Every row gives one point. Two turns around zero, p and q, are shown by what they do to some points. Where does a point land after both, in the order given? Backwards means that the second turn is done in reverse. Each puzzle has new turns, and all numbers are rounded.
(in the rows, 128 means zero)

Turn p:
[124  97 130] -> [122 149 105]
[174 162  85] -> [192 107 151]
[131 154 164] -> [106  89 130]
[ 83 100 132] -> [ 92 167 126]
Turn q:
[108 119 189] -> [ 65 115 139]
[176 112  94] -> [182 101 139]
[127 111 112] -> [140 117 111]
[102 170 118] -> [124 178 124]
Where do these land?
p, then q backwards: [118 190 127] -> [179 123 165]
q, then p: [166 112 114] -> [140 122  87]
q, then p: [147 140 171] -> [ 81 123 117]
p, then q: [ 86  72 102] -> [133 200 147]
q, then p: [124 126 126] -> [131 131 131]

Turn p:
[105 103 126 156] -> [124 166 138 147]
[136 157 102 124] -> [106  96 127 138]
[174 152 163 116] -> [146 102  81  99]
[ 62 149 156 119] -> [ 87 159 155  80]
[163  78  93 125] -> [177 117 140 176]
Turn q:
[180 146 127 153] -> [134 130 177 163]
[141 103  70 115] -> [113  69 116 149]
[165  99 141 131] -> [ 94 139 139 160]
[107  96 135 150] -> [129 144  91 146]
[ 90 132 149 126] -> [140 150 105 101]
[ 85 192 146  93] -> [158 136 142  48]
Where do these land?
q, then p: [103 106 163 171] -> [ 85  93 105 152]
p, then q: [155 108  62 130] -> [139 165 115 190]
p, then q: [150 115 145 106] -> [101 115 147 140]
q, then p backwards: [147 175 165 102] -> [ 72 115 143  96]
p, then q: [ 84 135 105 131] -> [144 165 112 103]

Turn p:
[170 107 131 146 146 188] -> [185 135 110  79 107 133]
[ 89 122 142 130 100 110] -> [113 129 149 170 121 148]
[160 135  89 110  90 119] -> [111 118 144 119  97  76]
[ 95 152 108  85 133 182] -> [118  93 176  80 136 156]
[ 84  86 132 141 130  76] -> [101 114  96 190 121 156]
[178 111 178 134 164 122] -> [186 138  88 134 162 109]
[120 183 116 149 134  99] -> [ 82 169 133 123 153 117]
Turn q:
[112 144  98 104 176 127] -> [106 128 141  98 179 117]
[ 65 152 114 102 192 151] -> [121 117 190  79 181 101]
[ 95 103 132  90 175 112] -> [142 120 140  65 160 145]
[127 162 118 142  75 103] -> [ 82 123 133 159  89 143]
[154  75 138 181  98 139] -> [181 151 110 180 108 154]
[115 152 148  99 159 147] -> [128 107 141  94 139  90]
[162 106 161 172 118 109] -> [163 104  96 167 113 151]
[172 124 117 139 104 129] -> [123 146  91 159 117 126]
[150 133 127 124  55 133] -> [108 156 111 153  66 127]
Where do these land?
q, then p: [186 135 120  99 172  87] -> [ 81  76  93  91 115 144]
p, then q backwards: [118 108 117 125 148 174] -> [112 102 158 112 132  95]
p, then q: [115 162 161 164 134 141] -> [114 101 134 133 139  75]
p, then q: [116 120 156  78 124 109] -> [178 115 117 138 150 150]
p, then q: [139 141  85 159 139  93] -> [ 82 134 169 118 133 149]
q, then p: [141 117 116 164 103 167] -> [122 188 123 129 128 112]
p, then q: [119 171 127 140 116 185] -> [126 106 119  92  94  79]
p, then q: [ 89  71 141  94  90  68] -> [185 137 154 195 128 179]

Turn p:
[ 85  92  75 100 128 103 129  87] -> [ 90 127 153  87  88 139 185 144]
[138 105 156 100 139 168 113 136] -> [129 110 143 132 103 146  82 104]
[154 173 133 142 127 103 125 138] -> [131 147  91 145 164 128 123 145]
[117  84  81 124 136 181  76  97] -> [131 135 191  65  92 144 102 151]
[115 104 100  81 129 170 123  53] -> [ 97 119 195  94 111 192 139 127]
[126 132 129  81 102 159  95 149] -> [154 135 114 115  91 175 103 114]
[143 142 157 148 143 113 153 181] -> [140 132  96 177 135  88 114 116]
[148 120 143 176 105  55 154 121] -> [106 127  88 115 181  74 164 110]
[104 165 172 175 138  75 142 138] -> [138  87  82 159 169  89 154 151]
[157 141 126 103 161 166 126 160] -> [129 154 137 166 107 142  79 131]
[120 150 135 178 100 114 171 148] -> [165 135 117 152 165  91 165 115]
Turn q:
[104  99 165 130 158 169 101 136] -> [160 158 137 182 128 162 134 123]
[166 127 159 146 120 137 161 119] -> [132 121 157 132 111 113 101 171]
[ 89 151 118  84 145 135 142 153] -> [102 100  91 154 145 150 158 126]
[124 146 128  38 159  91 113 109] -> [135 132  40 127 173 113 154 153]
[ 87 169 153 103 145 103  97 123] -> [148 127  67 131 104 142 169 127]
[ 87 120 129 101  88 141 121  85] -> [ 95 171 115 149 115  95 163 117]
[ 71 112 154 112 143 106 145 100] -> [148 124 118 162 127  98 188 129]
[165 112  62 209 119 144 139 116] -> [113 134 216  64 137 137 109 107]
[176 165 103 136 113 141 133 123] -> [ 96 130 133  83 123 141  99 154]
[150  93 132 158 113 107 137 161] -> [148 103 156 129 127 108  87 104]
[190 113 105 191 105 134 119 184] -> [132 108 178  95 118 149  45  98]
Where do these land?
p, then q backwards: [118 157 150 136 125 147 189 142] -> [ 83  80 150 121 151 138 134 144]
q, then p: [126  93 163 129 123 113 107  58] -> [117 161  71 162 175 129 141 133]
p, then q: [124  75 152  92  75 135 170 129] -> [109 177 149 125 126  73 166 168]
q, then p: [121 157 169  87 144 140 129 174] -> [164 165 165  96 115  90 120 137]
q, then p backwards: [104 163 135  81 177 104 159 147] -> [ 84 176 168 130 124  81 122 110]
q, then p: [161 140 156  97 141 134 169 129] -> [147 141 108 127  91  81 110 135]
p, then q backwards: [152 116  67 170 109 119  93 130] -> [173 127 111 133 124 114 105  59]
p, then q: [122 138  67 153 151 173 106 157] -> [132 103  87 119  80 144  70 138]
q, then p: [127 130 102 152  91 116  83  92] -> [115 126 105 134 144 193 158 132]
q, then p: [125 110 117 182 146  98  75 123] -> [ 91 139 131 129 167 185 104 102]

Turn p:
[136  84  96 103 117 114 115 121  78] -> [160  72 123 126 116 127 116  83 114]
[120 133 179 121 113 111 115 107 135] -> [104 135 154 149 143 132 149 132  90]
[123 133 114 104 154 132 109 136 152] -> [142 136 123 112 135 169 137 132 140]
[107 148  91 103 143 123 151 133 121] -> [132  99  95 119 135 137 145 139 161]
[136 114  96 139  79 124 113 134 129] -> [157 117 129 162  88 125 109 130 125]
[127 142 225 107 145 119 122 155 126] -> [102 168 165 146 203 125 157 106 111]
[114 113 115 164 142 124 146 131 139] -> [ 98 135 120 119 104 126 109 123 150]
[106 140 142 181 135 168 122 118  98] -> [109 126 178  99 117  87 118 146 148]
[143 133 101  95 117 158 155 119 156] -> [151 122  88 125 142 141 104 168 123]
[169 139 121 162 134 107 132 126 144] -> [128 169 105 122  97 110 135 121 118]
Turn q:
[133 102 158 140 128 129 101 119 117] -> [151 115 145 122 128 121 101  99 132]
[116 127 105 107  95 139 152 153  86] -> [109 101 114  93 160 120 162 139 107]
[128 151 155 125 163 122 127  89 131] -> [127 146 119 160 131 128 117 106 173]
[140 158 156 156 140 125 102 128 153] -> [125 131 144 171 122 134  86 133 134]
[147 120 144 124 148  96 114 101 165] -> [136 166 145 140  94 112 108 119 153]
[178 141 146 124 140 126 121 116 144] -> [131 131 160 165 114 103 129 129 147]
[ 86 127  99  98  84 129 131 162 110] -> [116 121 108  72 162 129 136 165 103]
[135 121 126 122 169 145 112 133 143] -> [159 149 145 148 131 148 137 126 133]
[ 98 106 131 129 101 132 171 173 118] -> [124 123  91 105 145 114 140 126  68]
[152 139 114 158 165 100 115 106 127] -> [104 142 157 149 100 155 126 103 149]
[ 95 117  73 125  75 164 162 127 114] -> [124  84  80  82 121 142 166 163 110]
Where do these land?
q, then p: [135 126 129  95  89 119 117  95 150] -> [140 147 108 173 128 162 140 115 127]
p, then q: [ 96 140 111 126 140 116 127 145 156] -> [148 124 102 144 117 138 130 159 110]
q, then p: [159 100 103 105 115 125 130 125 151] -> [130 135 106 173 152 109 134 122 117]
q, then p: [156 126 148  90 123 131 110 134 174] -> [134 177 122 157 126 113 160 104 127]
p, then q backwards: [104 106 133 173 154 141 110 105  81] -> [165 101 120 136  93  87 104 115  95]
p, then q: [102 133 134 123 120 155 159 154 151] -> [144 153 138 146 127 164 107 143 107]
p, then q: [110 119 137 160 130 115 114 146  62] -> [130 150 105 118  93  87  96  97 152]
p, then q backwards: [114 148 114 153 158 147 115 124  49] -> [169  88 127  91  89 123 114  95  87]
q, then p: [156 127 142 107 137 102 155 110 140] -> [100 133 109 155 108 122 157 141 124]
p, then q backwards: [147 155 127 147 115 128 142 141 166] -> [118 146 127 108 141 117 143 126 174]
